Each row of a before or after table is a point. The points were changed in one or more steps. Then noise was added and the rows were shuffled. The steps act on how far a point lies along the listed directions, d1 being the first. What was done? A step turns or swaps two directions, mirrors them in a line or flattens them onto one, adds a multiple of one to another, or multiplies one. Angles are multiples of 10 degrees, from the lower direction toward the higher: turns from -170 to 170, lines from 10 to 170 but not 90. Use the fewest steps. Two steps may share a direction if one is a turn and the other turns, adds or multiplies; they go together, in the order done. Otherwise the lowest direction goes first.

Directions:
(1): [  8  -6 -50]
(2): [27 43 -1]
(3): [ 42 -26  10]
Before (10 x 3):
[[-10  43   5]
 [-12  31  13]
 [ 27  23 -20]
 [ 46  -9 -20]
 [-22 -10 -11]
 [ 19 -10 -54]
 [ 19  10 -39]
 [-47  26 -32]
 [ 37   3  -3]
 [ -4  14  15]]
After (10 x 3):
[[-17 -40 -39]
 [-17  23 -14]
 [ 41  31  20]
 [-42 -74 -58]
 [ 50  28  17]
 [ 35 -63  -8]
 [ 23  28  20]
 [-41  -6 -34]
 [  1   2 -23]
 [ -2 -37  -5]]
Steps: add -1.5 times d1 to d2; multiply d3 by -1

Directions:
(1): [  9  47  29 -32  32  11]
(2): [  8 -16  20  -7 -24  62]
(3): [-36 -13  51 -11 -20 -24]
(4): [ 40 -20  -5 -48 -18 -22]
Before, 13 rows:
[[  3  12 -30 -23  31 -66]
 [  8   0  26 -34  -9   4]
 [ -8 -30 -14  -7 -22 -46]
 [-13  18  60 -28   2   0]
 [-18  -5 -11 -21   8 -37]
 [-19  65   8  -8  26  18]
 [-17 -41  12   8 -51 -20]
 [ 26  31  42 -36  10  14]
 [-38  40  25  59  16  28]
 [ -9  38 -30  11  19 -99]
 [-29   2  40 -14 -19 -28]
 [  3  24  47 -40   5 -43]
 [ 16 -11  -2  -9 -19  -4]]
After (13 x 6):
[[ -8  49 -24   1  27 -94]
 [ 10  -1  26 -33 -13   4]
 [  3  19 -24 -29  38 -63]
 [-37  39  22  60  13  30]
 [-19   1 -10 -24  12 -36]
 [ -6 -25 -16  -8 -18 -53]
 [-18  64  12 -12  24  27]
 [ -9  15  60 -26  -3   8]
 [  4  25  51 -41   3 -35]
 [-20 -42  10   9 -47 -27]
 [ 15 -13  -2  -7 -20  -8]
 [ 25  27  42 -35   3  21]
 [-28   3  42 -14 -19 -26]]
Steps: turn d1 and d2 by 10 degrees

Directions:
(1): [-34  45  30  33  -3 -17  21  29 -34]
(2): [  4 -19 -14  30  33  17 -30 -21 -60]
(3): [ 26   0  -8  29  16 -72 -20  -1  17]
(4): [ 16  19 -39 -39  43  -8  25  35 -18]
(5): [-32 -57  18 -32  -6 -36   8  11 -26]
(6): [ 13  -5 -51  16 -60  -8  23   1 -25]
Before, 14 rows:
[[-30   2  40   1   3 -30   7  25 -23]
 [  4  23  16  69  -3  -4 -13 -21  16]
 [-19  36  -7   9  12   3   6  13 -38]
 [-25  -5  -8 -19 -10  42  23 -20  -5]
 [-14 -17  29  37 -38 -23 -15 -27 -30]
 [  5   6 -11  32 -41  10  25  -2 -22]
 [ 26  -3 -79  44  -5  30 -12 -38 -35]
 [ -3   0   6  26  -7  23   0 -11  -2]
 [-13   9  19  42  31  93 -48 -45 -32]
 [ -3 -41 -49 -22 -15  27   5   1   0]
 [ -4  -3  -5  26 -50 -53   8  31 -46]
 [ 23 -46 -29 -18  18 -48 -15  -1  -3]
 [ 60   4 -56  50  10  12 -41 -44 -18]
 [ -4  34  11  48  14  39 -12  -3 -10]]
After:
[[ -8  42  14  -3  31 -18  11  35 -20]
 [  4   3  -3  27 -11  26   4  -8  -5]
 [  6 -51 -76  53 -70   8 -10 -54 -53]
 [-18   4  20  55 -17  28 -13 -13 -20]
 [-37   6   7  13 -18 -10   5   7 -47]
 [ 17  32 -31  23 -30 -41  16  44 -43]
 [ -7  -6 -13  52 -14  85 -33 -46 -50]
 [-25   0 -13 -17  -6  46  24 -19  -7]
 [ -1 -39 -54 -22 -18  27   6   3   1]
 [  9  25   6  70  -5  -6 -14 -21  15]
 [ 37  54 -36  32   0   3   6  -6 -29]
 [ 10  11 -17  32 -40  10  27  -2 -21]
 [ 40 -48 -48  65 -57 -11 -39 -61 -39]
 [ 36 -32 -43 -16  19 -45  -9   4  -5]]
Steps: add 0.7 times d2 to d6; swap d4 and d5

Directions:
(1): [ 38  19  11   8 -12 -64  16  58 -20  12   3  -2]
(2): [ 40  37  14 -34   5   1   0 -37  13  17  62 -19]
(3): [ 47  -8 -15  34 -46  15   8 -24  11  19 -35 -45]
(4): [  9 -38 -24 -49 -46 -13 -37 -11 -45   1   6  14]
(5): [ 21 -54  23 -33  38  11  39  10 -18 -16  -5 -41]
(6): [ -1  39 -24  12  10  -6  34 -38 -63 -37 -11  -1]
Before (10 x 12):
[[-10  20 -29  -1 -51 -16  -2  10 -53 -27 -21   7]
 [ 23 -67  -2   8 -30  29  -6  35  27 -10 -69 -37]
 [ 20  52  -4  51 -40 -29  16  10  10  26   6 -18]
 [-40 -11 -11  58  -5 -10 -11  75  29  -6 -42  25]
 [ 13  23 -16  53  15  12  40  15  18  11 -19 -32]
 [-19 -49  -1 -11  29   1  17  27 -53 -55 -39  23]
 [ 64 -39 -20 -13 -20 -35  23  17 -22  -8  -5 -41]
 [-27  30   7  11  35  11 -11  12  46   0   9   8]
 [-16   4  11  -9 -31 -15 -47  19  23  18  41  48]
 [ 35   9   3   4 -48 -61 -31  37   2  27   0  -2]]
After:
[[  6  79  -2  21 -16  -6  20  -3   5  -7  19 -11]
 [ 29  23  24  30 -14 -50  -3  51  35  28  -6 -15]
 [ 55  -2  -7  28  15 -26  55  19   0 -14 -13 -47]
 [ 30 -20 -45 -13 -47  -6 -10  -5 -38  17  -2 -14]
 [ 76 -16  20 -34 -13  31   8 -19  36   3   6 -66]
 [ 10   8 -19  33 -70 -37 -12  23 -11  25 -11   0]
 [ 42  10  -1 -50 -32 -20 -40   5  17  27  73  -1]
 [-23 -23 -16 -37 -10   0 -46  13   0   1   3  19]
 [ 34  34  19 -37  45   4  30 -34 -27 -36  49  -4]
 [-26   1  31  18   0  -6 -23  42  53  15  26  36]]
Steps: turn d2 and d4 by -170 degrees; turn d5 and d6 by 20 degrees

Directions:
(1): [ 21 -64 -20   0   6  21  20  22  -4  -4  34  12  29 -28   1  76  21  13]
(2): [-39 -17  -2  -7 -35  36 -28  21   0  13 -11 -65 -49 -21 -28  10   4  40]
(3): [ 64  14  38 -13  -9  21   6 -23 -39  -6  33 -56 -24  24  22  21 -10 -27]
Before, 9 rows:
[[ -11   41    2   13   24  -30    7  -18    3  -11  -10   38   17   19
    14  -24   -7  -20]
 [  14  -48   -1  -29  -29   68  -19   26  -12   19   24  -81  -39  -21
     2   56    0   36]
 [ -25  -18    1   -7  -26   45  -14   27    0   12   25  -69  -48  -20
     1   58    6   15]
 [   3   -8   28  -21  -43   45  -25   12  -49   -5   -3 -121  -58   14
    -1   26    2   57]
 [  16   -1  -18    4   31  -13   20  -15    9   -7   18   30   29   12
    21   13    1  -28]
 [  36   25  -11   -8   22  -23   17  -12  -10    3   25   37   38    4
    18    1   -7  -41]
 [ -17    2   -5   -6  -22   22   -7   24    4   14   -6  -29  -17   -4
    -2  -16   15    5]
 [  -6   37   17    4   17  -26   -3  -15    8    3   -3   32    6   20
     1  -20  -25   -2]
 [  35  -18   18  -25  -46   40   -9    6  -43   19   50 -117  -48    8
   -10   60  -22    9]]
After (9 x 18):
[[-26   8  13  -4 -12  13 -23   5   6  11  -1 -27 -31  -1 -22  11 -17  31]
 [ 40 -53 -15   0  28  -9  35  17 -25 -25  23  41  71   4  32  68  24  23]
 [-23  36  -5   2   4  -6 -13 -15  11   3 -14 -24 -25  17   3 -38 -13 -12]
 [ 35 -24 -22   0  17 -32  33   4  -4   6  42  45  61   7   9  42 -11 -20]
 [ 13 -22 -12  -3  -1  14  16  23   1   7  21  11  22  -7  12  15  23  -8]
 [ 55 -19 -16  -7  43 -11  30  -3   7  -2  29  68  65   7  46  26  -2 -26]
 [ 21  -7 -12   6  34 -12  34   3  11  -5  37  54  43  -1  39  50   5 -36]
 [-42  17   5   1 -15  14 -22   3  -5  -1 -15 -42 -39   0 -12   0  -2  19]
 [-25  52  -5 -14 -18  -6 -25  -3  -2  19 -15 -30 -27  -3 -14 -43 -16  -6]]
Steps: turn d1 and d2 by -120 degrees; multiply d3 by 0
